Each row of a before or after table is a point. The points were changed in one or more steps. Then noise was added and the rows were shuffled. The steps act on how far a point lies along the listed directions, d1 being the first. Name the steps. A step turns or swaps two directions, mirrors them in a line or flattens them onto one, adds a multiple of one to another, or multiplies one. Angles are multiples of 10 degrees, from the lower direction toward the higher: turns from -170 to 170, lines from 10 to 170 but not 90. Use the fewest steps. Two steps may share a direction if one is a turn and the other turns, adds or multiplies; they go together, in the order done. Otherwise the lowest direction goes first.

Directions:
(1): 52, -81, 222
(2): -236, -31, 43
(3): 14, -226, -86
Before:
-23, -21, 69
23, 49, 41
1, 31, -51
30, 20, 38
-11, -79, 47
-29, 54, -40
-11, -26, 35
-60, 15, -38
-86, -36, -26
-43, -7, -30
43, 5, -58
After:
-60, 2, -7
32, 20, 9
-6, 10, 2
-87, -25, -19
-5, -6, -2
24, 39, 20
-2, -39, -16
-11, 4, 1
-44, -10, -10
33, -14, 5
-34, 25, 6
Steps: flatten d1 and d2 onto the line at 110 degrees; multiply d3 by 0.7

Directions:
(1): -7, -264, -18, -90
(2): 218, -22, 173, 13
(3): 59, 88, -45, -254
(4): 164, -15, -214, 71
Before (14 x 4):
20, -79, 19, -64
-40, 64, 26, -24
-38, 0, -6, 26
-5, -9, 39, 19
-6, 29, 81, -56
22, -49, -9, -56
16, 17, 7, -25
28, 79, -50, 34
11, 29, 56, -28
-18, -1, 32, 64
80, -102, -12, 0
2, -17, 12, -6
27, 43, 22, -102
39, -8, 22, 53
After:
59, 17, -51, -28
8, -23, -14, 59
95, 28, -51, -52
-45, -17, -24, 89
-48, 41, 18, -17
-69, -33, -68, 20
-6, -35, 11, 130
26, -17, -48, -66
22, 21, -28, -50
75, 72, -60, -185
-1, -19, 47, 57
9, -12, -7, 11
67, 37, 11, -41
12, -2, -27, -80
Steps: multiply d1 by 0.4; turn d2 and d4 by 130 degrees; multiply d3 by 2

Directions:
(1): -2, 93, -10, 249, 214, 19
(2): 134, 55, -76, -197, 211, -82
(3): 64, -261, 121, 57, 66, -150
(4): 37, -163, -281, 47, -3, 89
(5): -278, -84, 15, -94, 140, 64
(6): -128, 61, -132, 37, -53, -274
Before (11 x 6):
-48, -5, -11, -40, -43, 40
-1, 45, -49, 74, 12, -65
-14, 24, 36, 21, 66, 72
22, -26, -67, -42, 14, -49
29, 19, -21, 105, 24, 12
1, -15, -4, 57, -70, 2
17, 30, -18, -72, 28, 8
-8, 38, 0, -1, -3, 60
7, 21, 33, 62, 21, -9
1, 40, -10, 102, 10, 14
25, 17, -48, 56, -121, -57
After, 11 rows:
-51, -65, 86, -12, -10, 99
-19, -48, 34, 9, -45, 46
27, -22, 29, -2, 27, 25
-45, -22, 29, -31, 54, 38
18, 31, 6, -23, 37, -24
0, -10, 34, -2, -5, 19
5, 10, -15, -5, -2, 39
-29, 13, 34, 24, -47, -38
39, 55, -12, 16, -20, -53
14, 38, 42, 1, -21, -31
-6, -43, -3, -17, 71, -19
Steps: flatten d1 and d2 onto the line at 70 degrees; swap d3 and d4; swap d5 and d6

Directions:
(1): -218, -211, -33, 97, 23, -214, 27, 80
(2): 233, -199, -45, -33, -164, -69, -157, 50
(3): 150, 48, -141, 103, 218, -170, -22, -154
Before (8 x 8):
112, -7, 5, -25, -31, 10, -39, -7
7, 16, -58, 56, 113, -101, 7, -69
9, -26, 5, -3, -32, -5, 18, 11
18, -45, -17, 22, -31, -2, -45, -39
-48, -56, 9, -6, -56, 23, -3, 18
129, 30, 22, -57, -74, 73, -43, 4
43, 44, 15, -6, 6, 26, 13, -22
-85, 26, -11, 2, -24, 14, 22, 22
After:
68, 30, 53, -60, -72, 86, -16, 15
-99, -23, 2, 23, -2, 6, 39, 1
-23, -7, 11, 0, -27, 5, 36, 7
75, -106, -62, 35, -4, -120, -59, -11
96, 127, 66, -86, -70, 170, -4, 1
-28, -44, 9, 7, -55, 25, -29, -19
79, 56, 19, -21, -3, 45, 3, -30
-69, 31, -46, 27, 29, -35, 26, -11
Steps: multiply d1 by 1.6; turn d2 and d3 by -70 degrees

Directions:
(1): 145, 44, -135, 48, -315, -73, -123, -59, 94
(2): -179, 160, -194, 73, -28, -84, 34, -38, -253
Before (13 x 9):
36, 26, -93, 29, -150, -13, -42, -41, 14
-36, 29, -25, 29, -8, 15, 18, 0, -64
-34, -28, 29, -19, 50, 28, 12, -2, -16
67, -20, 11, -7, -75, -9, -26, -7, 37
-45, 37, -10, 16, 91, 26, 29, -13, -49
-52, 28, -26, 17, 18, -50, -9, 15, -60
-9, -31, 44, -12, 39, 25, 10, 22, 17
57, -20, -27, -10, -130, -28, -35, -20, 50
-2, -9, 3, 6, -16, 14, -32, -15, 16
-75, 9, -17, 24, 4, -37, 33, -17, -51
14, -53, 49, -34, 13, 41, 5, -6, 22
-60, 92, -121, 65, -126, -65, -2, -34, -71
-14, -33, 58, -35, 54, 21, 2, 16, 18
After:
10, -80, 93, -54, 60, 33, 27, 23, 50
19, 8, -24, -6, -78, -23, -43, -13, 19
16, 1, -22, 12, -65, -7, -27, -1, 17
-32, -62, 82, -34, 128, 76, 54, 22, 13
35, -29, -4, -16, -70, 15, -23, -24, 25
-57, 24, -14, 12, 36, -46, -4, 19, -60
-43, 23, -13, 27, 13, 23, 25, 6, -62
-6, 7, -39, 7, -60, -9, -25, -26, -15
-127, 3, 53, 2, 153, 23, 92, 28, -75
43, -51, 69, -29, 20, 20, 6, 15, 38
-11, -17, 17, 1, 8, 21, -24, -9, 17
-21, 69, -72, 37, -12, -8, -4, -36, -48
-75, 9, -16, 25, 7, -37, 35, -18, -50
Steps: mirror d1 and d2 in the line at 110 degrees
